Each point is reached from the start by the listed moves, each made once or not at all, plus a little noise. Is the number of moves made odd or even? Then give how often each move was made.

Moves:
(1): [ 60 -32  -4  26]
(2): [-54  -3  22  -6]
(3): [  3 -25  58 -21]
Start: [-8  9 -5 20]
Points:
[ 53 -21  -5  43] -> odd (1, 0, 0)
[-11 -28  11  39] -> even (1, 1, 0)
[-7  9 -4 16] -> even (0, 0, 0)
[ -4 -15  52  -2] -> odd (0, 0, 1)

Moves:
(1): [ -2   9  13 -26   8  19  -4  10]
(2): [ 6 -6 28 -3 -3 16  3 -6]
(3): [ 30   6 -39 -10  25  -2  -6   1]
(4): [-25  -7   9  18  12  22 -10 -13]
(5): [-11  -2  -7 -15   8 -17  13  -6]
(6): [-24  -5   0  -8  -1   1 -13 -14]
Start: [  2 -18   0  -5   3   0  -3   6]
Points:
[-11 -11   6 -45  19   2   6  11] -> even (1, 0, 0, 0, 1, 0)
[-60 -25  17 -36  31  24 -19 -18] -> even (1, 0, 0, 1, 1, 1)
[-18 -16 -18 -30  48  40 -38  -8] -> even (1, 0, 1, 1, 0, 1)

Moves:
(1): [-16 -17  23  19  16 -11   6  20 -11]
(2): [ -1  -3 -30   8   0  29  31  -4 -26]
(3): [ -4  -4  19 -17 -32  -3   6 -11  16]
(4): [ 18 -11  -2 -17   7 -24  10   5 -10]
(5): [  3  15  -7  -1 -15  -6   3   0 -10]
(6): [  4  -6   0 -14  16  12 -21  -7  -3]
(7): [ 13  13   4   3   5 -13   9   5  -5]
(8): [ 30   7  -3  -6 -13  11 -18  13  -9]
(9): [-13  -3  -6 -32  17   7  -1   9   2]
Start: [-17  -6  -9   8  -4  -9   4   1   1]
Points:
[ 31 -11 -13 -16 -10 -23  -1  19 -19] -> even (0, 0, 0, 1, 0, 0, 0, 1, 0)
[  4  15 -12  -5   2 -17  -5  -2 -17] -> odd (0, 0, 0, 0, 1, 1, 1, 0, 0)
[-17 -15  10 -24 -20   0 -11 -16  15] -> even (0, 0, 1, 0, 0, 1, 0, 0, 0)
[-11 -34 -21 -24  57  -8  40  30 -53] -> even (1, 1, 0, 1, 0, 1, 1, 0, 1)
[ 24 -10  -1 -39  29 -33  -7  46 -45] -> odd (1, 0, 0, 1, 1, 1, 1, 1, 1)
[ 24  24   6 -12 -60 -20   3   7  -7] -> even (0, 0, 1, 0, 1, 0, 1, 1, 0)
